Each row is a point. The points of each table are mixes of a few directions, plus a little noise. How many directions does each table use, and how many do they share? Where both have some left over, give the other angles between the two spaces (their principal angles), to ten degrees, smallest first.
In the rows, 128 means zero.

First, 7 rows:
[[177 134 113]
 [150 149 135]
 [204 147 111]
 [ 77 158 171]
 [ 58 180 196]
 [ 97  58  89]
 [133  70  83]]
Second (5 x 3):
[[119  66  86]
 [176 103  90]
 [192 178 140]
 [108 135 140]
 [ 44 160 184]]
Directions: first 2, second 2, shared 2

First:
[[ 65 134  20  97]
 [115 126 182  93]
 [145 175 152 193]
 [129 120  70 140]
 [191  94 156 151]
 [198 122 147 191]
 [ 56 165 154  80]
 [126  91 136  79]]
Second (7 x 4):
[[126 151 161 143]
 [131  90  75 104]
 [130 107  99 115]
 [122 214 249 182]
 [132  73  51  94]
 [131  91  77 105]
 [125 169 185 154]]
Directions: first 3, second 1, shared 1

First (7 x 6):
[[164 120 199 213 197  23]
 [146 120 125 114 112 160]
 [113 114 138  78  82 183]
 [194 129 124 190 190  94]
 [137 134  74  97 121 192]
 [ 84 144  88  90  43 144]
 [ 59 136 148 114 152 102]]
Second:
[[ 40 189  56 102 178 108]
 [ 92 130 136 106  36 115]
 [132  79  73 141 182 201]
 [ 64  85 167 141 148 112]
 [173  55 163 149 103 168]
 [124 202 107 115 158  88]
 [159 139 165 136 137 103]
 [241 149 160 129  83 128]]
Directions: first 4, second 4, shared 3; angles 60

First:
[[140 119 105 112 158 105 142 130]
 [125  84  16  97 214  79 171 215]
 [133 126 121 121 139 121 132 127]
 [138 127 122 116 143 112 136 120]
 [113 105  76 125 155 117 143 185]
 [145 118  91 101 175  90 151 134]
 [128 177 249 166  31 184  81  37]
 [132 135 140 130 120 130 124 114]
 [ 97 163 229 188  17 211  75  89]]
Second, 8 rows:
[[ 99 182  74 122 106 153 163 117]
 [122 158 200 158  77 165  99  94]
 [154  26 168 130 134 103  87 144]
 [122 172 161 142  98 152 122  98]
 [126 100  32 103 217  81 167 213]
 [132  69   9  59 119 102 171  89]
 [161 153 230 157 162 110  94 124]
 [107 160 153 157 109 160 120 146]]
Directions: first 2, second 4, shared 2

First:
[[130 177 164  93 176  83  36  78 134]
 [ 76  65 108  87  88 103 147 136 143]
 [136 113 133 110 178 126 104 161 141]
 [145 180 119 106 129  95 126 119  74]
 [140 140 116 120 123 123 148 126 118]
 [125 112 126 167  81 165 170  92 171]
 [145 110 115 135 138 150 158 153 145]
 [126 126 142 206 111 177 136 159  98]]
Second:
[[153 169 122 114 117 169 128 147 131]
 [215  73  99 157 135  98  93 123 141]
 [116 174 162 123 129 142 145 133 128]
 [119 135 102 155  93  82 104 144 145]
 [ 98 141  75  54 122 249 144 144 103]
 [187 107  91 135 120 133 103 136 135]
 [ 84 142 165 119 140 129 152 116 120]
 [ 90 141 139 126 123 120 137 126 125]
 [134  86 138 172 132  48 113 112 138]
 [ 81 112 184 126 163 109 159  97 115]]
Directions: first 5, second 4, shared 0; angles 30, 60, 70, 90

First (11 x 11):
[[182 200 102 156 161 137 111 128 121  72 140]
 [150 172 107 188 104 137 105 125 130  66 112]
 [150 105 128 138 158  95 137 119 154 131 148]
 [102  98 144  65 152 133 157 146 118 178 134]
 [111 105 135 133 109 123 131 128 134 136 120]
 [137 225  85 174 127 178 145 186 104   7  75]
 [ 92  71 145 112 114 113 150 133 141 161 120]
 [195  85 141 159 152  55  80  45 176 173 201]
 [120 112 129  92 172 124 172 159 131 136 129]
 [ 67 123 156 103  16 174  62  87  81 194 107]
 [101 112 137  86 139 138 154 150 117 154 120]]
Second, 9 rows:
[[ 51  80 133  32  61 162 102 136 114 190 156]
 [177 124 151 130 184  69 116 104 155 154 139]
 [151 116 118 168 114 135 117  83 127 135 163]
 [130 114 128 193 147 139 197 136 119 108  90]
 [121 114 135 134 139 125 154 135 128 135 113]
 [143 218  83  92  71 158  13 128 125  67 178]
 [140 116 119 209 135 147 186 119 117 102 106]
 [116 134 153  25 151  85  82 155 149 164 129]
 [122 133 131 163 150 134 182 159 121  98  79]]
Directions: first 4, second 4, shared 2; angles 40, 60
